Rows are points. To make a cloud, some directions were put in groups of two or more. Within a group, all points are equally far from the middle, so they leave a hole (a ring in 2 directions, a hollow ball in 3). The other directions are filled evenly. Then the cloud was stretched, turned, moved and blurred a little. Count the holes, and give their numbers of directions, smallest first.

Cloud (14 x 2):
-15	45
60	6
-73	-27
-42	-12
-36	62
9	16
10	-67
-42	78
-34	76
48	-24
-56	-23
28	41
1	22
-30	-28
Holes: 0

Cloud, 22 rows:
14	-21	26
4	-65	33
26	-52	-47
-46	-23	-37
27	-46	9
-13	5	-95
-24	-15	4
31	-3	-32
-34	-33	-32
15	-33	45
65	-13	-1
-64	0	-2
57	-18	-45
-68	-21	6
8	-73	-18
-44	-13	-43
-40	-24	12
47	-38	-37
21	-23	-31
61	-50	-62
-7	-42	37
9	-87	-12
Holes: 0

Cloud:
-44	24	61
-2	95	25
1	-33	63
-15	44	73
27	49	-23
-59	-11	38
-15	46	12
-69	41	39
12	30	72
0	94	16
2	-39	-14
70	7	6
-17	-95	23
5	22	-29
1	37	-35
-18	59	20
-13	23	77
-39	6	41
35	-8	-28
-43	-60	10
33	-34	-2
3	-30	50
Holes: 0

Cloud, 30 rows:
-33	-52	-18	49
-34	-48	60	-30
-17	6	70	-67
-24	-67	3	31
-49	31	22	-72
30	-55	-8	36
-49	-38	74	0
63	-18	-9	-31
-5	76	3	-38
-56	2	-60	25
-51	70	18	-44
6	-1	-30	62
-68	-29	-19	43
-75	61	15	-18
-35	-55	-14	47
-19	40	50	-75
-45	62	25	-60
31	-61	-5	-7
16	53	-58	-4
-33	-17	82	13
-66	58	22	7
36	20	51	-50
-62	69	15	-26
2	-8	67	24
63	-13	-10	-34
26	-64	-5	16
40	-8	61	-15
-6	31	-4	51
53	23	23	-50
-1	-13	-42	62
Holes: 2 (2, 2)

Cloud, 31 rows:
41	-30	47	-23
-40	9	-59	-8
-42	14	32	-36
5	30	-24	67
13	-53	-13	73
7	-15	-30	61
86	47	54	2
11	-25	-61	52
95	30	68	-12
53	14	-8	-8
30	2	36	51
23	46	-3	41
-5	32	-30	18
53	-63	-1	17
7	-29	77	18
24	4	26	18
-38	-32	-37	5
-45	11	-5	-38
-22	-4	43	36
-43	89	-20	-22
32	53	14	66
74	22	84	0
41	-13	45	-6
29	-61	34	31
-3	35	25	23
-30	-38	39	17
47	53	51	43
27	-66	91	23
10	-34	44	-37
25	8	-13	66
78	46	65	8
Holes: 0

Cloud (53 x 6):
-59	35	11	44	3	16
-57	65	-56	18	30	25
-46	-21	26	-7	65	49
5	29	-72	-7	-47	34
-16	51	-28	32	93	-10
16	59	33	36	17	-18
-20	24	78	16	22	8
24	14	11	-51	66	56
30	-39	-57	9	6	-19
24	-32	-66	1	11	-20
-64	-27	-12	28	57	35
-55	25	-36	34	-4	47
70	-6	16	-53	-33	-27
28	65	-71	-4	-10	16
-22	31	-65	8	-49	27
41	20	-63	20	32	50
25	10	82	19	68	-1
51	-59	13	-60	38	-2
-21	71	19	-2	80	-5
55	-57	56	18	44	26
49	53	38	-33	-4	-28
4	46	-83	-26	-34	-7
30	-76	49	46	15	-18
22	-40	34	-3	30	68
19	39	53	-76	6	-40
15	81	-63	-38	3	-10
-63	-18	-23	9	76	16
-19	-40	-36	29	32	63
49	3	-22	55	25	30
-31	55	-57	32	72	14
52	3	-7	-60	-44	31
-2	-53	38	9	-54	-34
-29	-48	-50	-20	-26	-2
11	18	-75	16	21	64
-56	-26	-50	-22	-10	-18
-30	7	41	-35	19	55
-17	-31	-9	-39	-67	21
11	72	30	0	67	-12
22	-14	-65	-8	69	5
-70	29	8	25	65	20
-56	70	-49	16	39	18
-62	56	-31	-38	-3	-37
-31	0	30	8	-57	12
61	43	-5	-26	-27	-26
-5	43	40	-37	81	21
-21	-1	23	53	76	-56
18	-7	33	35	-20	41
-1	-47	61	-59	62	-25
-41	-2	43	62	30	18
38	61	30	-38	55	8
8	-53	38	-77	41	-13
-44	24	-40	9	95	9
-24	-4	60	-70	20	-55
Holes: 2 (2, 4)

Cloud (51 x 6):
-39	25	8	-30	61	-39
-16	35	-39	8	-20	12
22	0	-92	-12	-4	-27
-53	-11	4	7	48	41
16	-52	-2	20	55	-8
13	12	-50	62	-31	-13
15	28	17	35	-31	45
20	-8	-84	-34	17	2
-15	-39	29	53	-31	-4
40	-55	-30	-44	-6	-36
55	-21	-39	-24	-31	-77
18	34	-4	-32	-36	-12
-13	-29	-6	10	95	-5
52	-12	-81	-35	31	-7
-13	5	-63	41	-9	19
-58	12	34	-32	54	-16
-46	2	47	36	90	18
-21	41	7	-7	49	-41
63	-19	-59	-7	-45	-61
-72	2	26	21	47	-2
-10	-18	-78	18	-44	-9
-48	6	42	-2	-12	-61
-21	-8	-18	10	59	64
-12	-27	36	11	77	46
5	15	-11	-18	30	54
-19	-25	15	30	79	60
-44	-3	19	-27	83	13
47	34	-3	-13	13	15
25	-5	-3	50	-39	-46
-52	-14	43	-27	52	-32
31	-35	-74	30	-23	37
15	20	-20	65	-31	57
23	33	-17	-25	41	29
-15	5	54	-4	-36	-31
12	-51	19	27	7	-17
27	-33	-27	22	-88	-7
-28	-48	-10	-27	43	-51
42	-24	-45	21	-17	-59
-42	-8	-2	75	33	22
-59	-2	58	13	62	24
31	2	-42	-24	-15	36
32	7	-20	-11	-85	-49
11	43	2	-33	40	-32
-42	16	28	52	-47	17
-61	-32	8	35	24	13
-23	-31	-14	26	76	-9
45	-11	-31	4	-80	-60
8	37	35	40	66	19
-58	-24	43	20	28	-29
9	-63	-39	33	-5	-19
19	-4	-3	-5	34	65
Holes: 1 (6)
